Rows are points. The last column is the point's height on a tilted bowl or saddle (a function of degree 2), plus a little noise. Along how many of its main directions does it bend up, bend down or stay straight?
In the rows, zero is written as 128.

Points (15 x 4):
[[114 130 139 131]
 [102  98  90 104]
 [146 150 115 113]
 [107 126  93 110]
 [122 178 101  95]
 [209 145  57  47]
 [172 169 112  81]
 [156 125 148 117]
 [161 171  97  82]
 [152 156  73  83]
 [108 167 129 121]
 [104 201 139 110]
 [134 120  94 118]
 [147 178 113  92]
 [152  93  73 115]]
Directions: 0 up, 2 down, 1 straight

Points (25 x 5):
[[155  66 156  66 192]
 [128 135 107 131 122]
 [ 75 109 119 180 141]
 [110 162 161 108 132]
 [ 84 143  95 178 155]
 [132 126 114 128 119]
 [122 156  95 148 141]
 [117 111  16  94 209]
 [139 139 161 147 133]
 [ 79 152  55 158 175]
 [138 111 118 113 122]
 [ 99  92 156 104 144]
 [152 141  98  98 133]
 [153 172 157 100 116]
 [119 105 128  55 148]
 [170  95 128 133 151]
 [146 173 145 117 125]
 [161  69  72 109 193]
 [131  39 145 104 197]
 [106 163 143 158 154]
 [131 113 223 139 186]
 [102 150 147  59 138]
 [131 127  95  85 134]
 [128 139 130 147 126]
 [130 166 122 131 132]]
Directions: 3 up, 0 down, 1 straight

Points (45 x 7):
[[108 182  65 133 114 145 166]
 [121  71 179 183 179 143 142]
 [193 149 119 147 116 100 160]
 [128  95 121 163 152 102 111]
 [129 120 140 121 133  47 167]
 [ 89 135 153 156 185 140 133]
 [108 124 145 167 117 131 117]
 [175 143  96  95 100 124 143]
 [182 204 196  99 103 130 222]
 [ 94  93 140  84 147 104 128]
 [100 159 153 137 129 118 129]
 [140 133 155 167  74  87 169]
 [105 217  89 161 114  82 206]
 [112  89 130 128 142 101 113]
 [105 107 185 128 114  88 162]
 [132 152 120 103 148  72 153]
 [164  78 143 124 103 188 132]
 [113 101 118 136 169 174 125]
 [ 86  98 106 197 139 150 108]
 [ 89  94 102 182 176  79 157]
 [172  91  94  39 124 167 141]
 [146 122 168  95 168 129 140]
 [136  27 126 141  93  68  75]
 [143 134  81 128 145 132 129]
 [168 108 178 123 142 134 147]
 [ 80 140  80  98 121 107 154]
 [182 101 112  39 141 151 134]
 [140 169 160 132 181 184 156]
 [110 162 176 127 149 117 138]
 [114  94 133  98  95 110 122]
 [178 165 119  82 148 107 155]
 [123 126 113 123  97 133 120]
 [138 163 122  95 109  84 158]
 [137 156 138 132 143  91 151]
 [ 73 114 145 124  66  80 181]
 [106 142 150 181  75 121 138]
 [146  84  98 102 131 120  89]
 [103  59 141 124 109  71 131]
 [114 142 115  84 111 100 138]
 [168 183 157 152 137 120 179]
 [215 169  73 153 105 182 225]
 [137 148 161  84 147 173 142]
 [131 159 168 110  92  81 181]
 [155 134 118 130  92 123 131]
 [ 72 108 136 180 160 140 124]]
Directions: 4 up, 1 down, 1 straight

Points (38 x 7):
[[141 130 212 100 126  98  61]
 [131 154 132 101 161 166 121]
 [ 86  99  99 164 111 144 108]
 [166 122 173 157 112  74  77]
 [130 181 117 167 130 141 143]
 [ 96 159 106 117 147 106 114]
 [140  71 111  91 125 176  76]
 [ 76 176 164 135 103 109 104]
 [133 178 118 114 111 117 118]
 [ 61 114 164 132  89 124 127]
 [125 127 204 185 129 102 110]
 [132 166 160 154 137 182 115]
 [129 122 176 144 155  92  89]
 [138 124 144 235 125  96 187]
 [126 111  84 197 138 147 151]
 [122 111 169 123 153  91  86]
 [163 139 102 101 138 177 121]
 [142 107  75  61 170 107 125]
 [ 89 125 160 101 151 140 117]
 [ 84  77 122 153 101  85  85]
 [177 142 123 145 177 172 125]
 [129 157 123  90 116  99 113]
 [105  98 109 144 150 183  94]
 [121 138 149 105 183 107 107]
 [ 88 150 122 156  92 178 118]
 [165 138 104 140 110  73 137]
 [178  97  66 128  62 122 128]
 [148  91  86 139 147 111 109]
 [ 99  92  98 158  96 153 102]
 [164  93  95 208 132 104 158]
 [158 106 125 172 117 156 126]
 [151 149 213  56  91  89  53]
 [125 179 205 117 153  91  52]
 [113 150  71  90 107 191  79]
 [180 158 103 124 131 184 121]
 [148  62  99 138 175 104  64]
 [ 73 113 158 162 129 143 139]
 [104 142 115 133 131  80 111]]
Directions: 2 up, 3 down, 1 straight

Points (68 x 9):
[[172 124 160 140 158 168 181 115 148]
 [133 136 106  94 132 136 113  68  86]
 [ 79  71 190  83  83  84 109 158 155]
 [130 121 111 173 141 157 150  72 102]
 [ 99 113 126 175 135 126 128  71 103]
 [152  71  70 194  47 119 108  88 123]
 [162 142 136 151 107 144 111 138 113]
 [ 66 133 110 106 161 112 116  80  94]
 [138 146 122 154 167 166 122 141 129]
 [105  83 157 119 101 113 106 168 130]
 [131  98 111 170 102 158 164 129 116]
 [107 104  70 143  70 192 187 175  87]
 [ 80 153 132 131 173 150 169  93 107]
 [ 94  96  64 128  89 171 106 109 109]
 [ 97 112 157 136 131 110 174 156 115]
 [ 87 131  84 112 134 154  96  81  90]
 [169 101 188 145 218 129 119 132 109]
 [179 118 133 152 116  93 107 116 106]
 [112 160  89 195  98 175 153 165 105]
 [155 150  93 162 151 139  92 166  92]
 [138 151 161 167 173 123 100 155  98]
 [135 137 112 134 117 105 182 145  95]
 [173 116 119 144 121 105 165 128 101]
 [111 143 126  81  96  72 115 169 113]
 [174 111 143  81 123 170 154 165 129]
 [ 84 103 146 221 133 166   7  88   9]
 [135 167 144 103 139 119  85 221  59]
 [ 90 141 142 163  95  98 130 206  92]
 [148 134 138 124 204  98 201 129  86]
 [121 175 160 105 143  87 160 108  98]
 [126 134 146  99  89 114 118 120 123]
 [135 166 178 183 148 181 106 151 125]
 [150 132 190 121 149  97 105 187 100]
 [130 138  78 133 119 114 144 119 100]
 [161  97 113 135 107 162 145 121 118]
 [163 202 106 127  85 136 125 158  64]
 [184  92  76 143 121 218 132 102 114]
 [110 110 109 136 159 184  67  86  88]
 [115  97 155 149 111 146 115 118 125]
 [154 105 127  96 194 133 105 136 101]
 [101 120 116  69 104 110  98 130 119]
 [ 81 145 104 149  80 119 154 130 106]
 [ 99 114 102 157 132  58 125 181  97]
 [149 109 144  72  96 124  82 123 109]
 [100 158  76 114  85  87 139 153  95]
 [152 125 108 119 122 123 136 178 105]
 [ 72 128 107  81  94 151 140 141 103]
 [175 156 149 165 121 113  91 163  89]
 [132 156  52 121 199  85 120 153  28]
 [139 124 145 109  92 135 120  99 115]
 [115 191  93 132 158 154 106  42  40]
 [115  80 125 114 126 169 131 115 126]
 [105  85 104 105 100 141 101  93 121]
 [140 180 126 122 161 105 111 133  81]
 [117 141 156 150  98 195 136 143 134]
 [155  94  88 154 132  50  65  98 128]
 [ 59 126 130  96 152 153 133  95 107]
 [132 120 199 146 153 177 114 134 141]
 [185  99 179 208  79 170 133 113  78]
 [113 151 124 144  84 177 165 169 114]
 [202 103 114 145 107 141 159 162 102]
 [157  62 152 139 124  96 132  84 108]
 [119 112 113 110 111 141 128 144 122]
 [133 102 103 127 104  96 134 121 126]
 [115 116 159  70 114 127  98 150 121]
 [129 183 148  94 138 114 157 142  97]
 [ 98 105 116 155 120  97 137 131 123]
 [157  70 178 102 155 140 109 123 118]]
Directions: 1 up, 6 down, 1 straight

Points (77 x 9):
[[ 76 166  96  97 138 152 145 109 147]
 [150  78  93  92 160 163  66 111 181]
 [ 93 105  49 112 174 114 141  98 164]
 [124 105  97 105  97  88 160 115 121]
 [ 70  86 142 129 145 138  71  90 168]
 [105 102  99  98 192 137 120 113 147]
 [181 135  92 124 140 215  97  91 192]
 [132 108 124 111  40 176 130 116 154]
 [ 96 167 124 215  93 143  35 135 195]
 [103 163  99 106  52 147  66  37 185]
 [122 107 177 120 128 158  98 116 146]
 [131 171 152 152 196  98  60 100 173]
 [109 129 168 162 178 132 160 173 159]
 [128 123 111 112 115 106 176 172 129]
 [144  96 133 136 106 130 108 169 150]
 [ 83 133 155 163 131 171  77 125 162]
 [165 129 119 118 173 125 137 200 157]
 [156 123 101  77  98 120  89 102 143]
 [173 173 178  70  25 128 125 119 179]
 [168 108 137 110 171  96  77 101 161]
 [110 148 161  85 142 137 137 150 130]
 [ 74 126 116 138 123 131 106  41 156]
 [ 99 150 121 179 172 135  90 116 159]
 [ 93 113 152 153 112 130 165 132 135]
 [108 141 139 101 188 124 104 108 147]
 [ 91 124  54 174  82 133 113  63 185]
 [141  73 102 117  95  97  87 144 156]
 [114 169 119 115 117 144 124  60 144]
 [155 112  59 172 110 189 174 152 172]
 [115 126 176 135 134 141 137 130 136]
 [130 199 137 163 174 108 142 185 171]
 [ 44 217 118 134 107 150 108 194 206]
 [100 183 157 182  89 163 152 132 168]
 [ 86 131 109 107 132 138 127 139 131]
 [ 87  91 175  90 128 136 144 120 120]
 [132 167 119 153  94 117 149  95 143]
 [ 57 125 125 109  91 139 185 146 136]
 [103 102 235 114  78 129  78  59 182]
 [136 106 131 121 125 192  61  90 175]
 [ 56 100 118 149  71 112 118 106 157]
 [157 168 132 135  66 194  95 131 184]
 [139 157 116 117  72 148 127  71 149]
 [220 183 150  84 117 131 117 122 177]
 [122 106 128  94 139 140  98 134 134]
 [118 115  59  89 122 127 124 150 148]
 [159 128 140 147 149 117 129 135 145]
 [170 155 125  85 123 126 122 156 143]
 [132 168  86 149 107  88 145 140 153]
 [ 83 112 125 144 100 172 181 100 136]
 [111 154 130  85 124 123 174 155 123]
 [109 183 113 120 120 112 143 132 138]
 [161  95 140 178 140  92  99 109 173]
 [ 82 177 126 170 145  42 113 139 175]
 [122  68  77 144  94  99 115 161 170]
 [ 95 146  89 136 156 144 122 157 147]
 [129 195  73 151 144 105 127 119 158]
 [139 141 158 168 161 146 170 129 152]
 [ 93  99 133 133 141 104 139  92 132]
 [125  96 141  53 124 124 131  65 116]
 [133 139 114 123 113  95 181 122 130]
 [129  98 143 147  85  82 118 187 169]
 [138 164  99 108 121 151  80 142 158]
 [166 127 166 163  87 112 145 147 162]
 [117  98 104 134  82 113 133  77 135]
 [171 113 114 129 113  74  95 159 163]
 [140 212 142 172 168  67 173 116 179]
 [147 147 152 154  70 109 139 151 158]
 [ 91  96  68 132 196 124  73 117 193]
 [118 194  81 161 117 104 100 121 158]
 [152 112  99 129  67  88 133 105 142]
 [ 95  94 147  99 136 164 115  81 136]
 [176 123  83 150  86  72 188 153 179]
 [119 104 109 136 114 120  82 171 161]
 [123 132 169 124 157  95 150  64 141]
 [101  81 125 153  84 132  99  48 158]
 [114 111 124  95 116  97 165 118 109]
 [149 145 149 133 161  49 177 139 155]]
Directions: 6 up, 0 down, 2 straight
